Every row gives one point. Examples show where two turns around zero, p and q, send a point. Write where each new point lands after one turn and then the other. Backwards means that the second turn is done in reverse. Each puzzle has new turns, and all numbers are rounded.

Turn p:
[ 15 -21  33] -> [15 30 24]
[ 15  30 -20] -> [ -8   0 -38]
[-13 -69 -61] -> [ 62 -68  15]
[-11  13  34] -> [-26  22  17]
[-6 48 14] -> [-44  16 -19]
Turn q:
[-53  -4  41] -> [-63  14  20]
[ 39 -15 -48] -> [ 47 -23 -36]
[14 -9 43] -> [ -9 -21  40]
[  0  28 -35] -> [ 24  30 -22]
Where do these land?
q, then p: [ -2  19 -13] -> [ -7   6 -21]
p, then q: [-50 -14  12] -> [-45 -18  23]
q, then p: [-19 -11 -20] -> [ -1 -28 -11]
p, then q: [-25  16  35] -> [-35  26  14]
p, then q: [ 97 -11 -14] -> [ 96  18 -10]

Turn p:
[  6  44  15 -40 -15  37] -> [-58  13   7 -38  15  -9]
[-33  17  28 -57 -28 -11] -> [ -4  -9   4 -76  17  10]
[ -3 -13 -52  -2  49  -5] -> [ -5 -45 -41  40  -3   4]
[ 37 -31 -50  39 -14 -34] -> [ 26   4   3  62 -17  54]
[-17 -27  31 -49 -30  39] -> [-20 -10  23 -62 -43 -10]
[ 15 -22 -31  13  30 -22] -> [ 15 -29  -9  44  -1  12]
[ 9 30 43 56 12 -3] -> [ 20  45  18  23  32 -42]
[ 41 -34 -27  37  40 -39] -> [ 33 -29  11  76   3  14]
[-53  36  43   2 -44  38] -> [ -7  59 -13 -68  -3 -32]
Turn q:
[ 44 -91  29 -23  -4   8] -> [-35 -47 -52 -23  68  19]
[-42  32  34 -36 -45  -1] -> [-28  41 -33  45 -39  12]
[ -2 -77   5  25  54  -4] -> [-21 -72  -1 -31  32 -44]
[ -1  32 -23   0  22   2] -> [ 18   9  25 -18 -26   2]
[  2  31 -24  21  -4 -43] -> [ 19  44  28  -6   4 -27]
[ -9  52  34  25 -18  11] -> [ 42  19 -16  42 -29  -6]
[ 27  37 -20 -44  17 -17] -> [  7  39   1 -50 -21  24]
[ 28 -46   0  -4  30   0] -> [ -8 -36 -10 -38  30  -2]
[-46  28 -35  36 -52  46] -> [  6   2  57  78 -18  23]
Where do these land?
q, then p: [ 45  49  -1 -14 -29   1] -> [-65  23   6  19  16  -6]
q, then p backwards: [ 24 -18 -30 -14 -14  -9] -> [ 13  31   9 -18 -21 -16]
p, then q: [-38  17 -12  11  53  -4] -> [ -8   4  43 -40  28 -22]
p, then q: [ 43  25 -44  59  33   6] -> [ 52 -17  51  29   0 -51]
p, then q backwards: [-15  39  58  20   7  19] -> [  3  -3 -10  22   6 -73]
q, then p: [-32 -40 -40 -51  37 -48] -> [ 23 -31 -31 -88  18  -3]
p, then q: [-13 -26  12   7 -20 -42] -> [ 24  -8 -25 -17  18  37]
q, then p backwards: [ 47 -17  46  25 -28  39] -> [-18   8 -44  13  33 -63]
q, then p: [-60 -28  10 -43 -41  38] -> [ 32  46 -57 -14 -48 -22]
